Rows are points. The points of each table are mixes of a few directions, plus a little noise. Count the directions of each table, and those that both share. Where both have some left over, give the other angles between the two spaces (their principal angles), to ten degrees, smallest first.

First, 6 rows:
[[ 99   2]
 [-36  -1]
 [-33  -1]
 [-31  -1]
 [ 14   1]
 [-14   0]]
Second (6 x 2):
[[ -8 -48]
 [ -9 -56]
 [  2  19]
 [ 11  79]
 [ -4 -23]
 [  4  33]]
Directions: first 1, second 1, shared 0; angles 80

First:
[[ -19   19    2   22  -14  -18]
 [ -73 -103   15    8   30    5]
 [  13  -81    2  -46   41   46]
 [ -38  -81    8   -6   28   15]
 [  11   30   -3    5  -10   -9]
 [  12   21   -3   -1   -7   -3]
 [  41   69   -9    2  -23   -9]
 [  22   76   -5   15  -29  -20]
 [  34   53   -8   -1  -16   -6]]
Second, 8 rows:
[[ 15   5   1 -22  -6   4]
 [ -5   7   3   2  -7  -7]
 [-26  48  17  -2 -53 -47]
 [-56 -47 -19  97  54   6]
 [ 15  26  10 -36 -29 -12]
 [-34 -32 -12  61  37   8]
 [  9   1   0 -12  -2   4]
 [ 80  -7   1 -89   4  43]]
Directions: first 2, second 2, shared 1; angles 50

First:
[[  5   7  12  -6 -45  -2 -15 -14   3]
 [ 20  -2  24  35  91   2  20  19 -28]
 [ -1 -16  -4   3  19   2   4   2  -1]
 [ -9  55 -13 -13  -9  -1  15  22  -3]
 [ -1 -43   1 -18 -48   5  -9 -25   6]
 [-17  28 -27  35  18 -25 -59  -6  53]
 [  3 -30   6 -36 -26  20  44   1 -31]]
Second, 10 rows:
[[ -8  28 -12 -14   4   4  25  20  -9]
 [  9 -31  13  16  -4  -4 -28 -22  11]
 [-33 121 -51 -61  15  17 106  87 -41]
 [  1  -4   2   2   0   0  -3  -3   1]
 [  0  -1   1   1   0   0  -1  -1   0]
 [  7 -27  11  13  -3  -4 -23 -19   9]
 [ 12 -44  19  22  -6  -6 -39 -31  15]
 [  8 -30  13  15  -4  -4 -27 -22  10]
 [ -1   3  -1  -2   0   0   3   2  -1]
 [  4 -15   7   8  -2  -2 -14 -11   5]]
Directions: first 4, second 1, shared 1

First:
[[ 24 -82  28  36 -54   7 -29  27  -5 -26 -33 -65  14   5]
 [-33 121 -41 -74  70  -3  48 -21 -15  42  39  93 -27 -31]
 [ 12 -55  19  63 -19 -10 -30 -16  39 -23  -5 -39  22  46]
 [ 20 -69  23  36 -42   4 -25  17   2 -23 -25 -54  14  10]
 [  2   6  -3 -39 -12  13  12  30 -40   7 -14   0 -13 -41]
 [-14  65 -23 -80  21  13  37  24 -52  28   3  46 -28 -61]
 [  4  -7   2 -12 -11   6   2  16 -17   0 -10  -7  -4 -17]
 [-10  19  -6  29  29 -16  -4 -39  42   1  25  20   9  41]
 [ -5   2   1  41  19 -16 -11 -38  46  -5  19   6  14  46]]
Second:
[[   1   -1    1    2    0    2    2   -1   -2    1   -1    0    0   -2]
 [ -25   55  -18   46   67  -32    1  -79   80    8   56   53   15   76]
 [   9  -22    7  -16  -26   12    1   33  -32   -4  -21  -21   -7  -33]
 [  12  -28    8  -21  -31   15    1   39  -41   -4  -25  -27   -7  -37]
 [  -6   20   -6   16   25  -12    0  -30   29    2   18   20    7   28]
 [  30  -75   22  -61  -86   43    0  106 -106   -9  -73  -69  -19  -98]
 [   3   -6    3   -5   -6    5    1    8   -8   -1   -7   -7   -3   -8]
 [   9  -20    6  -16  -24   10    0   27  -29   -2  -19  -20   -5  -27]
 [  -9   21   -6   18   26  -12    0  -32   29    4   22   19    5   28]
 [ -22   53  -16   43   59  -29    1  -74   74    6   49   49   13   69]]
Directions: first 2, second 1, shared 1

First (10 x 24):
[[  32   49    2   -9  -33    1   35   26   -1  -17  -28  -10  -41   78
     0  -14  -20  -30   17  -28  -22    1  -39   69]
 [  17   -7  -28   27  -17  -16   -6   -3   68  -29  -35   -9  -23   56
     4    4    7   -5    1  -26  -38    3   10   24]
 [  12   29    3  -21   -8   36   -1    0   17   -2  -14    5  -49   29
     5    7  -11    5   12   -3   -4   33  -29   24]
 [ -41  -70   -1   26   38  -36  -27  -21  -26   19   42    5   86 -102
    -5    4   27   20  -27   29   28  -35   61  -87]
 [   7   52   30  -49   -4   55   15   10  -44   20    9   10  -44    4
     2    0  -25    0   17   12   23   33  -53   26]
 [  12   69   48  -50  -17   20   55   39 -112   24   22    1   -6    9
    -7  -27  -34  -33   17    5   32  -12  -62   48]
 [  -8  -46  -37   27   14    7  -51  -36  101  -17  -21    5  -18   -6
     9   29   23   36   -9   -1  -24   31   38  -38]
 [   0  -68  -44   87  -12 -119    8    7   39  -39  -16  -28   89   23
    -9  -20   31  -31  -25  -35  -44  -86   77  -10]
 [ -21  -10    9  -28   28   56  -38  -27    8   23   18   19  -22  -58
     6   25    3   41   -1   33   27   47   -3  -45]
 [ -11    1   17  -10    8   -5   10    6  -51   17   24    2   28  -34
    -4   -8   -3   -4   -3   14   22  -15   -1  -14]]
Second, 11 rows:
[[ 39  73   8 -52 -19  55  -3  20 -53  14  23 -13 -28 -28 -70  26 -10 -10
    7  -1  32  59  -9   2]
 [ 54  35  29 -18  20  24  -6  35 -70  25   8 -81 -16  -9 -42  25  23 -62
   -6 -36  59 -16  45 -34]
 [ 15   1  -2  13 -21 -14  10  12  -2 -16  -7  13  18  11 -13 -28 -10   5
   -1  -1 -24   6 -11  19]
 [-48 -43 -26  25   8 -39   2 -28  64 -13 -15  24   6  23  53   1   3  18
    1   4 -28 -34   1  11]
 [ 54  50  50 -49  20  78 -17  27 -97  39  28 -50 -22 -55 -53  21   7 -28
   -3   1  74  38  14 -50]
 [ 66  79  10 -40 -28  39   7  38 -67   8  18 -38 -18 -12 -87  17  -3 -35
    3 -22  29  45   6   9]
 [-35 -44 -17  33  -8 -38   7 -19  51 -21 -15  47  22  20  42 -29 -11  35
   -1  16 -48 -13 -21  22]
 [-56 -35 -16   0  29  -6 -11 -38  55   8   1  22 -15  -3  52  25   7  25
    4  15   0 -15   1 -12]
 [-45 -27 -49  26  -5 -59  11 -26  82 -21 -19  10  -2  51  40  19   8   0
    4 -16 -34 -43  12  31]
 [-71 -84   5  33  14  -8 -12 -44  55 -12 -11  96  34 -23  88 -55 -22  87
   -3  63 -47   4 -53  -7]
 [ 31  -5   8  28  -9 -28  12  24 -19 -13 -15 -29  23  25 -11 -23   5 -33
   -6 -26  -7 -34  17   5]]
Directions: first 3, second 4, shared 1; angles 50, 50

First (8 x 32):
[[ 16  13   5 -21   6 -16  25 -22 -26  -7  32  57 -48 -40 -48  12 -10 -43
   27 -34 -28 -60 -30  32  15 -19  -2   2  -3  42  10  34]
 [ -5 -11 -17  -4  -1  42  23  50  28  -5   7 -27  30  29  55   2  19   3
  -27 -12 -19  64  14  -5   8   7   8  -5 -35  -8  -2   3]
 [-19 -33  12  30  53 -56 -67   0 -29 -41 -55  34   3 -29 -21 -21  42  34
   32  26  30 -25 -18 -44 -77 -33   3 -40  12 -19   4 -70]
 [ 51 -31  25  -2 -69  26   1 -16   4 -13  37   0   3 -18  15   8 -19 -40
  -35  -2 -17  -7  -3 -21  58   8 -16  -5   3  38 -23  28]
 [ 31 -36  27 -36 -29 -10  -8  42  -9  63 -38 -17 -32  86  19  26 -83  70
  -36 -37 -11 -46  84  48 -36  28 -66 -18 -13  26 121  74]
 [-42  38 -22  11  10  14   6   4  28  38 -30 -71  31  50  24  -9  -3  50
   -4  25  33  53  35   6 -15  30  10  30  15 -61  -3 -20]
 [-14  37 -24  -5  18 -14 -12 -28  12   5  54  55  17 -23 -29   3 -11 -63
   -2  73  19  15 -52   0  69  -9  31  27  10  22 -70 -13]
 [-18  25  -6  27  10  14  33 -30  -8 -40  -6 -29  -6 -55 -14 -21  65 -11
   47 -38  -7   5 -28 -19 -23 -12  31   7  12 -38 -39 -35]]
Second, 9 rows:
[[ 44   4 -10  -8  -2 -41   7 -33 -33 -27 -19   4  12  27 -13  45   4   5
  -54 -55 -43 -13  -8   4 -32  41  11   1   9   9 -32  34]
 [  3   0  -1  -1   0  -3   1  -2  -2  -2  -1   0   1   2  -1   3   0   0
   -4  -4  -3  -1  -1   0  -2   3   1   0   1   1  -2   2]
 [-44  -4  10   8   2  41  -7  33  33  27  19  -4 -13 -27  13 -45  -4  -5
   54  55  43  13   8  -4  32 -42 -11  -2  -9  -9  32 -34]
 [ 47   5 -11  -8  -3 -44   8 -36 -35 -29 -21   4  13  29 -14  48   5   5
  -58 -59 -46 -14  -9   4 -35  44  12   2  10   9 -35  37]
 [ 23   2  -5  -4  -1 -21   4 -17 -17 -14 -10   2   6  14  -7  23   2   2
  -28 -28 -22  -7  -4   2 -17  21   6   1   5   4 -17  18]
 [ 73   7 -17 -13  -4 -68  12 -55 -54 -45 -32   7  21  45 -21  74   7   8
  -89 -90 -71 -22 -14   6 -53  68  18   2  15  14 -53  57]
 [-81  -8  19  14   4  75 -14  61  60  50  35  -8 -23 -50  23 -82  -8  -9
   99 101  79  24  16  -6  59 -76 -20  -3 -17 -16  59 -63]
 [ 20   2  -5  -4  -1 -19   3 -16 -15 -13  -9   2   6  13  -6  21   2   2
  -25 -25 -20  -6  -4   2 -15  19   5   1   4   4 -15  16]
 [-85  -8  20  15   5  79 -14  65  63  53  37  -8 -24 -53  24 -86  -9  -9
  104 106  83  25  16  -7  62 -80 -21  -3 -17 -17  63 -66]]
Directions: first 6, second 1, shared 0; angles 70

First, 9 rows:
[[  16    8  -74  -23    5  -10   11   -1   -1   75   21   46    2   38
    11   81   55   19   32  -27   23  -20   36  -61   14  -33   19   -9
   -18   83  -31  -60]
 [  -3   -6   50   15  -13   -7   -4   11   12  -42  -12  -29    2  -13
     1  -54  -35  -12  -16   -2  -21   26  -19   30   12   18    3    1
     4  -43   25   30]
 [  45    7  -39   -7    0  -61    6    4   34   85   20   45  -22   17
    -1   67   39    7   -6  -52   54   -3   30  -52   -3  -30   25   -3
    -7   98  -30  -54]
 [  17    2   -2    2    6  -22    0   -4   11   27    2   12  -18  -12
   -10   17   11   -5  -16   -7   32   -9    4   -5  -21   -1   -7    2
     7   29  -13  -10]
 [ -21    1  -70  -37  -26   39   19   18  -10   10   16   18   45   87
    47   46   38   31   81  -29  -74   18   35  -68  102  -39   53   -9
   -45   21   10  -44]
 [   1   -4   69   30   14  -11  -13  -10   -3  -43  -19  -32  -24  -66
   -32  -67  -46  -26  -57   35   29   -4  -38   69  -65   38  -45   11
    37  -53    8   52]
 [ -10    4  -31  -10   11   22    0   -9  -20   17    5   12    4    5
     0   29   20    8   19   13    6  -25    8  -12  -11   -6  -12   -1
     1   12  -17  -11]
 [ -41   -6   67   21   15   46  -16  -14  -35  -88  -28  -51    1  -59
   -21  -87  -50  -21  -28   66  -19  -11  -40   83  -51   47  -54    9
    27 -111   21   79]
 [ -11   -5   29    7  -17    7    2    9    2  -40   -8  -21   10    3
     8  -36  -24   -7    0   -2  -35   24  -11   17   22   11   10    4
    -5  -37   25   20]]
Second:
[[ -7 -13 -36   4  -2  59 -10  -8  -5 -35  -9  -7   7  -4  10  35 -22  43
   31 -10 -25   2  37  23  20  11 -55  13 -26 -16  46 -11]
 [ 27 -34   1  -9 -13  -6   4 -39  -2 -22   5 -26 -12  23 -38   1  16  38
   32  21 -64  -6  14   7 -15   3 -26  43  10 -31  12 -23]
 [ 43   1   1 -16 -43  23  29 -25  28  51 -22  -1 -16 -35  -9 -27  23   2
   55  32  18  53 -27   5 -20  67  10  -3 -11  34 -15  -8]
 [ 21 -56  36  11 -42 -42  36  27 -86   3  34  41 -13  76 -48  -5  76 -58
  -54  15   2 -15  -1 -27 -58 -31  25  38  80  -9 -79  22]
 [-12  21  35  15  44 -61   1  -1 -20   3   5  -7  23  56 -41  13 -21  19
  -55 -37 -35 -43   9 -40 -13 -44  13  -7  41 -82 -18 -17]
 [-31 -14 -17  -4  27 -18 -43  31   7 -65  48 -11 -11 -36  64 -18 -26 -46
  -26  12  30 -35 -17  40  17 -43   2  12 -40  56  24  21]
 [ 30   8  29 -13  30 -93  -9 -31  42  -5  40 -52 -16 -38   7 -64 -35 -13
    1  35   3 -17 -81  22 -36  -3  35  13 -26  13   3 -34]
 [-20  67  15   9  32   1   5 -10  21  52 -57   4  32  26 -29  35 -29  47
  -20 -55 -17   4  30 -51  27   1  10 -53  21 -71  -3  -8]
 [-10 -43 -64  18 -45 110   9  54 -55 -37  14  56   6 -26  60  43   6 -29
   19   3  64  30  29  40   5  28 -54  16 -38  62  17  28]
 [-31  65  -1 -18   8  22 -22   5  70  57 -56   4  -1 -46  27 -18   9  -1
   17 -12  26  33   9 -22  65  15  35 -67 -12  45   1  35]]
Directions: first 3, second 6, shared 0; angles 50, 70, 70

First:
[[  24   18   -1  -39   34  -20   64  -66  -22    3    4   41   49   52
    11  -52   13   67  -66  -26  -30   45   65   22  -58    9  -25   30
   -78   29    2   -6]
 [  -6   -4    0    9   -8    5  -16   16    5   -1   -1  -10  -12  -12
    -3   13   -3  -16   16    6    7  -11  -16   -5   14   -2    6   -7
    19   -7   -1    1]
 [  24   18   -1  -38   34  -20   63  -64  -22    3    4   40   48   51
    11  -51   13   67  -65  -26  -30   45   64   22  -57    9  -24   29
   -77   28    2   -6]
 [ -11   -8    0   17  -15    9  -28   29    9   -1   -2  -18  -22  -23
    -5   23   -6  -30   29   12   13  -20  -28  -10   25   -4   11  -13
    34  -13   -1    3]
 [  -8   -6    0   13  -11    7  -21   21    7   -1   -1  -13  -16  -17
    -4   18   -4  -22   22    9   10  -15  -21   -8   19   -3    9  -10
    26   -9   -1    2]
 [ -38  -27    1   61  -53   31  -99  101   34   -4   -6  -63  -76  -81
   -17   81  -20 -105  103   40   46  -71 -101  -35   90  -14   38  -46
   121  -45   -4    9]
 [   2    2    0   -4    3   -2    5   -6   -2    0    0    4    4    4
     1   -5    1    6   -6   -2   -3    4    6    2   -5    1   -2    2
    -7    2    0   -1]
 [  12    9    0  -19   17  -10   31  -32  -11    1    2   20   24   25
     5  -25    6   33  -32  -13  -15   22   32   11  -28    5  -12   15
   -38   14    1   -3]]
Second:
[[  37   -8  -37   19  -63  -19   85  -55   50   19   -7  -44  -16  -28
   -88   58   40   11  -25   33  -33  -23  -15  -31  -11  -13  -52   24
     8  -21  -39  -82]
 [ -37    3   30  -13   12   33  -52    8   13   21   -4   17   56    6
    24  -30    2   33    6  -33   -9   18   -8   26  -15  -12   40  -34
     0   28   27   53]
 [  37   22  -28    5   28  -50   29   18  -75   -8   17   -2  -78    7
    39  -17  -94  -53   62   31   48   22   49  -26   66   37   33   57
    -3  -48  -18   -2]
 [  59    0  -65   22   31    4   49   45  -24    0   -7  -42  -47  -39
   -41   27   -8  -50    1   32    4  -22   28  -19   24   20  -49   62
   -18  -25  -32  -36]
 [   4    8   -4   -1   -8    0    3   -2   -4   44    4  -10   16   -4
     8  -21  -44   15   38   -3    7   27   14   -2   22    0   48   17
     4  -11   -3   19]
 [ -35  -30   54   -2    9   31  -78   54   15   -9    4   28   54   33
    55  -35   10   26   -9  -44   30    3  -19   28   -6  -18   41  -28
    -6   38   33   58]
 [ -12    8   29  -10  -80  -81   51 -120   15  -33   17   25  -46   41
    -4   26    2   13   -3   25   -1    1  -24  -31   -6   -4   -1  -30
    31  -24  -11  -62]
 [   2   -5    2    2   10    5   -8   15   -1  -10   -2    2   -2    0
     3    3    9   -6  -11   -3    1   -7   -3    2   -2    1  -12    0
    -3    4    2   -2]
 [ -21   30  -14  -19   45   13  -12  -14  -26  -20   -8   17   -7  -19
    -7    0   22  -20  -16    3  -34   -4    6   13  -35   14  -36  -28
    -1    8    9    7]
 [ -33  -29   32   -2   18   62  -68   53   37   -3  -12   11   71    3
    10  -13   58   32  -43  -42  -10  -15  -27   35  -39  -23   -8  -38
   -10   51   29   43]]
Directions: first 1, second 5, shared 0; angles 70

First (8 x 32):
[[  7 -59 -27  31  28  -3 -14  14 -12 -38  -7   1   3 -10  -9  13  -6   1
    8 -41  -9 -12 -36 -28 -10  22 -14  16 -23   9  14 -11]
 [  0   7   3  -4  -3   0   2  -1   2   4   2  -1   0   1   1  -1   1   1
   -2   5   0   2   5   3   1  -3   2  -2   3   0  -2   2]
 [  4 -42 -20  23  20  -2 -10   9  -9 -27  -6   2   3  -7  -7   9  -5   2
    6 -30  -8  -8 -26 -22  -7  15  -9  12 -17   7  11  -8]
 [ 10 -82 -39  45  38  -3 -21  18 -18 -53 -12   1   6 -14 -12  17  -9   3
   11 -57 -15 -16 -51 -39 -14  32 -17  24 -33  14  22 -15]
 [ -7  48  24 -27 -22   2  12 -10  11  31   8   0  -4   7   7  -9   5  -1
   -6  34   8  10  30  23   9 -19  11 -14  20  -8 -12  10]
 [  0   3   1  -1  -2   0   1  -1   1   1   0   0   0   1   1   0   0   0
    0   2   1   0   3   1   1  -1   1  -2   1   0   0   1]
 [ -9  73  34 -41 -33   3  18 -18  16  48  12  -2  -5  11  11 -15   8  -3
  -10  51  12  15  46  35  12 -28  16 -21  30 -12 -19  14]
 [ -6  49  24 -28 -22   3  12 -10  11  33   7  -1  -4   8   7 -10   5  -2
   -6  35   8  10  30  23   8 -18  10 -14  19  -8 -12   8]]
Second:
[[ -5  46  21 -26 -21   3  10  -9   8  30   9  -1  -3   7   7  -9   5  -2
   -7  32   8   9  28  22   8 -17  10 -13  17  -7 -12   8]
 [  1  -1  -1   1   0   1  -1   0   0   0  -1   0   1   0   1   0   0   1
    0  -2   0   1  -1  -1  -1   0  -1   1   1   1   0   0]
 [  6 -44 -22  24  20  -2 -11   9 -10 -29  -7   0   2  -8  -6   9  -4   2
    6 -30  -8  -9 -27 -23  -8  16  -9  13 -18   6  13  -8]
 [ -3  21  10 -11  -9   2   5  -5   4  14   3  -2   0   4   3  -4   1  -1
   -3  14   5   4  13  10   3  -9   5  -5   8  -3  -6   5]
 [ -2  19  10 -10  -8   1   5  -6   4  12   2   1  -1   3   3  -3   2  -1
    0  13   3   5  12  11   4  -7   5  -5   8  -4  -6   3]
 [  3 -29 -14  16  13  -1  -8   7  -5 -19  -5   1   3  -3  -3   8  -3   0
    4 -20  -5  -6 -17 -14  -4  11  -6   8 -13   5   8  -5]
 [  7 -49 -23  28  23  -2 -13  10 -10 -33  -7   2   5  -9  -8  10  -4   0
    7 -35  -8  -9 -31 -24  -7  18 -12  14 -20   8  13 -10]
 [-14 121  58 -65 -55   5  30 -26  26  79  20  -2  -9  21  19 -25  13  -4
  -17  84  21  24  75  59  20 -45  26 -34  49 -21 -31  21]
 [  9 -79 -38  44  37  -4 -20  17 -17 -52 -12   0   5 -14 -11  16  -9   3
   11 -55 -13 -16 -50 -38 -14  29 -18  23 -32  12  21 -14]
 [  4 -28 -14  18  14  -2  -8   8  -6 -19  -6   1   2  -6  -3   6  -3   0
    4 -20  -5  -6 -19 -14  -4  12  -6   8 -11   6   8  -6]
 [ -2  25  11 -15 -12   0   5  -5   6  17   4  -1   0   4   5  -5   4  -1
   -4  19   5   5  17  12   4  -9   6  -6  12  -4  -8   5]]
Directions: first 1, second 1, shared 1

First (10 x 32):
[[ -1 -12 -34   4  18  40  16 -49  -5 -20 -47  -5 -65  33   4   2  20   3
  -34  28  19  73  44   8   5  -9 -17  38  38 -33 -68 -18]
 [-19   4  17   1 -33 -30   3  44 -10  24  50  -6  43 -21  -9  -1 -44  -7
   47 -11   4 -63  -8 -39  -8   3  -6 -36 -33  10  49   4]
 [-50  -6 -16 -17 -23 -14  11   6 -37  43 -31 -43 -29  61  23  -7 -29 -51
   15  17  54  39  49  -3 -32 -47 -23  -1  12   2 -64 -33]
 [ 19 -39 -26 -29  63  30   7 -57  35 -58 -58  33 -41 -25   1 -14  43  78
  -58  30   5  37  12  -8  17  21   4  45  30 -41  18  10]
 [-14 -21  32 -63  22 -66 -27  35  19  16 -18   8  63 -34  27 -29   2  29
    2 -13   9 -58 -47   2 -23  -7  31 -21 -25  41  88  18]
 [-13   5  10  14 -33 -15   9  34  -9  13  58  -1  32 -24 -18   4 -43  -2
   45  -8  -1 -58   1 -45   1  11 -13 -31 -30  -3  43   3]
 [ 67  39   2  58  13  58 -13 -38  17 -36   4  21 -24   7 -18  30  61 -15
  -41 -21 -66  49 -32  71  34  25  19  25  22   5 -59  13]
 [ 63   0   2   2  60  34 -21 -49  45 -58 -41  42 -15 -26  -1   3  79  49
  -70  -7 -51  35 -44  58  29  30  35  39  26   0   4  26]
 [-33  -2 -24  16 -34  13  29   1 -31  18  17 -24 -29  27 -10   5 -45 -24
   30  20  35  12  57 -45  -6 -13 -38  -5   2 -30 -36 -24]
 [-18  32  38  14 -56 -48 -15  70 -24  57  63 -23  67   2   1   7 -43 -60
   61 -36 -10 -67 -32   0 -19 -14   6 -55 -43  51  26   2]]
Second (8 x 32):
[[ -80   77   16    4  -37  -55   48   24   39  -40  -11   37   -8   80
   -17   19   13   47  -17  -47   -4   31    8  -33   48  -22   -3  107
  -108   29   -1   51]
 [ -33   30    5    4  -14  -23   18   11   17  -18   -4   15   -3   33
    -8    7    5   18   -6  -19   -5   12    2  -12   21  -10   -1   42
   -44   14    1   21]
 [ -86   79   15    5  -40  -60   52   27   43  -41  -12   41  -11   86
   -18   20   13   51  -15  -49   -6   32    7  -32   48  -23   -5  113
  -118   30    0   52]
 [  67  -61  -11   -4   30   45  -43  -18  -30   32   10  -32    6  -66
    13  -15  -12  -39   12   40    3  -26   -5   26  -39   16    4  -89
    91  -26    1  -38]
 [  28  -26   -7   -1   13   18  -16   -7  -14   13    3  -12    4  -28
     5   -5   -4  -16    4   16    2  -10   -3   10  -15    7    0  -37
    38  -10   -1  -18]
 [  48  -44  -10   -1   23   35  -29  -15  -22   24    9  -24    5  -49
     8  -12   -7  -30   11   27    3  -16   -4   21  -29   12    4  -65
    66  -18    0  -26]
 [ -18   16    2    1   -7  -12    9    5    8   -8   -4    9   -3   17
    -4    2    1    9   -4   -9   -1    7    0   -7    9   -3   -1   22
   -23    5   -1   12]
 [  73  -66  -14   -3   32   49  -45  -21  -32   36   12  -35    7  -72
    16  -15  -10  -45   15   42    5  -26   -6   27  -42   20    5  -97
    98  -27    1  -45]]
Directions: first 4, second 1, shared 0; angles 90
